Every row gives one point. Each copy is the shape, with its points in the same order, turned, moved and blurred by noise. Is it also mirrored, or only turned?

Shape, 7 rows:
[[ 49 -21]
 [-39  38]
 [-22  26]
 [  6 -24]
 [  2 -39]
 [  0 -22]
 [-40 -21]]
Copy 1:
[[ 49   2]
 [-59  20]
 [-34  17]
 [ 13 -14]
 [ 18 -29]
 [  7 -18]
 [-28 -34]]
Copy 1 is: only turned
Copy 2, 7 rows:
[[ 38  37]
 [-22 -56]
 [-12 -39]
 [ -7  12]
 [-19  37]
 [ -1  20]
 [-45   5]]
Copy 2 is: mirrored
Copy 3 (7 x 2):
[[ 48 -39]
 [-11  48]
 [  2  28]
 [  4 -28]
 [  1 -42]
 [  0 -18]
 [-31  -9]]
Copy 3 is: only turned

Shape (9 x 4):
[[ 39 -12   0  19]
 [ 16 -41 -15  19]
 [-24 -19 -10  35]
 [ 42  -3 -12  36]
 [ -6   5  21   7]
 [-45  11  19 -25]
 [-26  -3   5 -41]
 [ 13  -8   2 -12]
 [-60  13 -21 -25]]
Copy 1 (9 x 4):
[[-40 -31 -14  10]
 [-36 -17   2  44]
 [-25  17  17  27]
 [-44 -18 -28   9]
 [-11 -12  21 -12]
 [ 32   2  53 -10]
 [ 44  -7  27   7]
 [ -1 -27   2   9]
 [ 40  34  39  15]]
Copy 1 is: mirrored
Copy 2, 9 rows:
[[ 30 -20  15 -36]
 [ 25 -39 -20 -21]
 [  3 -31   0  16]
 [ 15 -25  23 -49]
 [ 35   8  12   6]
 [ 29  35 -13  33]
 [ 32  36 -31  18]
 [ 40   5 -11 -18]
 [ -7  39 -41  32]]
Copy 2 is: mirrored
Copy 3:
[[ 19 -26  -9  16]
 [ -6 -49  -6  -6]
 [-30 -25  28  -2]
 [ 11 -33 -14  37]
 [ 12   5  33  -5]
 [-10  41  37 -27]
 [-10  37   7 -38]
 [ 11   2 -11  -9]
 [-57  39  20 -28]]
Copy 3 is: only turned
Copy 4, 9 rows:
[[ 48  23  10  -8]
 [ 20  45  -2 -24]
 [ -5  51  -3  16]
 [ 56  31   1   4]
 [  2  10  25  17]
 [-46  -9  19  19]
 [-31 -16   7  -8]
 [ 13   4  10 -11]
 [-53  -5 -23  22]]
Copy 4 is: mirrored

Shape (11 x 8):
[[  3   0 -28  22  18 -15 -27  15]
 [ -4  29 -15  13   6 -27  23   3]
 [ 20  22 -15   0 -14   3 -10  16]
 [-12  -9  31  26   8  -8   9  -7]
 [ -1 -21  -5  12  18   2  17   4]
 [ 24   2   8   1 -33 -21 -16 -15]
 [  1  26 -18   5  22 -10  15 -46]
 [ -9  44  13  49  50  -4  12  22]
 [-15   8  30  26   4   5  -1 -23]
 [-19  24 -43   5  -7  31  19   4]
 [-12   1  -8 -15   0  11 -24   5]]
Copy 1, 11 rows:
[[ 14  -1 -14  27   2 -24 -40   2]
 [ 17  33 -11  10  -7 -25  10 -18]
 [ 19   8  23  18  -5  10 -17  -6]
 [-28  -3 -20  10   4 -16  16   7]
 [  5  -4  -6  19  29 -25  10  -2]
 [ 14 -13 -10  30 -29  26   8  -1]
 [ -5  22 -15  42  -4 -18  14 -50]
 [-33  59  -4  12  12 -46 -19  10]
 [-42  -1 -10  13  -7 -17  14  -8]
 [ 18   7  37   1   8 -32  -5 -45]
 [  0 -13  -3   5  11   8 -21 -26]]
Copy 1 is: mirrored
Copy 2, 11 rows:
[[ 27 -24 -16   0  20 -20  -9 -20]
 [ 28  25 -12  21   0   4   8  -3]
 [  9 -12 -16  -5   2  23 -18  -2]
 [ 19  -2  40  21   7 -16   2  17]
 [ 13  -9  24  -2   7  -8  24 -11]
 [  3 -13  -7  -4 -27  -4 -22  29]
 [  5  34   6  16 -24 -18 -11 -30]
 [ 58  26  28  25  44   4 -17 -24]
 [  7  -1  41  31  -1 -12 -19   7]
 [ -7  -5  -5  31   3  36  11 -41]
 [-21 -18  -3   4  20  -2  -8  -5]]
Copy 2 is: only turned
Copy 3, 11 rows:
[[  7   9 -39  19 -22  -2  10  24]
 [-29  19 -24 -11 -19 -24  -6   6]
 [ -1   2   8  19 -30  -7 -11   8]
 [-26   0 -23 -10  20  21  18   4]
 [-10   5 -27   6  22  -8  -7  21]
 [  0 -12  -1  15 -12   1   8 -33]
 [ -2  46 -17 -14   5 -15 -14 -22]
 [-48  57 -10  -9 -12   8  24  50]
 [-21  15  -9 -15  11  33  10  -5]
 [-11  16 -12  -5 -12  -1 -60  26]
 [ 25   0  -5  -7 -14   5  -7  14]]
Copy 3 is: mirrored

Shape:
[[ 23  19   8   6 -17  -2 -16  13   6  23   7]
 [  6 -13  30 -12  34  33  11 -13   8  -4  15]
 [-18 -17  -9  15   9 -28 -26  22 -48   5  -2]
 [-13 -20   2 -16  -7 -42 -31  -8 -24 -12  17]
 [  4  -6  20 -27  19  18 -29 -13  21  36  35]
 [ 21  24  18  -7  13  38  15 -26  -3  16  44]
 [ 44 -26   9  -4  21  36  -2 -36  10   9  36]
 [-25   4 -11  34 -17   0   7   5   5 -23  -3]
 [ 15  30 -13  -4  -8   3  10  12   3 -19 -21]
 [ 12  10 -11  14 -11 -26  21  -1  12  27  -5]
 [ 14   2  -7  -1 -45   0  15  36   4  16   4]
 [-14  -6  19  -4 -19 -20   4   1 -26   3 -12]
 [-37 -16 -10 -13 -12  -6 -32 -19 -43  -1 -11]
 [-14   8  19  19 -20 -15 -12   3 -24 -28  -8]
 [ 16   7   9 -25  28  36  19 -14  14   1  54]]
Copy 1 (15 x 11):
[[ 14   4  12  12   2  26 -26  25   7  13   2]
 [  9 -15 -15  11  23 -16 -18 -30   3 -17  -5]
 [ 22 -41  -5 -32 -45  29   5   7  24  15 -23]
 [ -4 -13  -8 -24 -17  27  19  13  56   6 -22]
 [ -1 -24 -14  34  31  -1 -34   7  30  16 -16]
 [-16  -7  -7  21  25  -2 -43   4 -10 -33 -15]
 [ -9  -1 -45  26  10 -17 -45  -7  14 -23  14]
 [  6 -14  13 -46   3  10  13  22  -9   2  20]
 [  1  21  30 -18 -10   5  -5  -4 -15  12   3]
 [ 13   6  13  18 -18   4  12  37  -8   5   9]
 [ 26  26 -12  -5   4  31  -2  34 -21  24  -1]
 [ 13  -9   2 -10 -10  34  26   0   5  -4 -10]
 [-25 -40  -5 -26 -22  45  17  -7  26  19  -8]
 [ 17  -7  20 -40  -1  38  14   2  19 -12   1]
 [-13  -2 -19  11  35 -28 -36   0  -5 -19 -28]]
Copy 1 is: mirrored
Copy 2 (15 x 11):
[[  6  12 -10 -16  11   4 -26  26   7   0   9]
 [ 17  -2  28   2  13  31   6 -20 -18  16 -17]
 [  0  38 -40  30  25 -27  -5  -4 -26 -29  -5]
 [-15  10 -39   2  -8 -25  -1 -26 -22 -23 -12]
 [-17   8  39 -30  13  13 -12 -25   6  -6  -4]
 [ 12  16  27 -28  -4  44   6  -7  -9   8  32]
 [ 33 -19  35 -15   5  26 -16 -27 -18  -2  23]
 [ -2   7 -19  46 -23  16  -4  28 -17  -7  -8]
 [  5   8 -29  18   5  10 -12  28 -10  45  15]
 [ 15   0 -22   9   0  -1  -2  26  33  -1  18]
 [ -2 -12 -17 -10  18  -7  -4  60  -7  -1   9]
 [  8  20 -27   1  -8 -21  20  16 -19  -3 -14]
 [-17  37  -5  26 -16 -47   9 -11 -37  -7  -1]
 [  6  29 -39  16 -22  -2  -7  17 -35   1 -16]
 [ -3  -9  27 -20  12  60  10 -20 -13  13  21]]
Copy 2 is: only turned
Copy 3:
[[ -5   8 -18 -14 -19   6  24   7  30 -21 -10]
 [ -2   0  41  17  21   2  24 -17  20  10  -1]
 [ 31  23 -15  12 -33  20  -4   3 -32 -22  18]
 [ -7  26   2  -3 -22  -3 -19 -13 -24 -40  25]
 [-17   6  19 -12 -14  -4  16 -50  27   7 -15]
 [ 10  12   8   1  28 -13  44 -36  48 -11   0]
 [-14 -21  27  27   8 -25  47 -38  22 -17  -9]
 [ -4  13 -32  23  12  -1  -2  30   7   1  31]
 [  6 -13  -8 -20   8   9  19  38  21 -15  30]
 [-19  10 -34 -17   7   5  40  18  -8 -13   0]
 [-22  -1 -37  -3  -5  43  22  15  26 -30  10]
 [  4  20  -8  -4  13  24 -10  11 -12 -32   3]
 [ 26   0 -16  -3   0   3 -41 -19 -25 -24  14]
 [ 12  27  -7  13   3   2 -20  31   6 -31  17]
 [-10   5  27   5  22  -5  46 -43  41   0  24]]
Copy 3 is: only turned
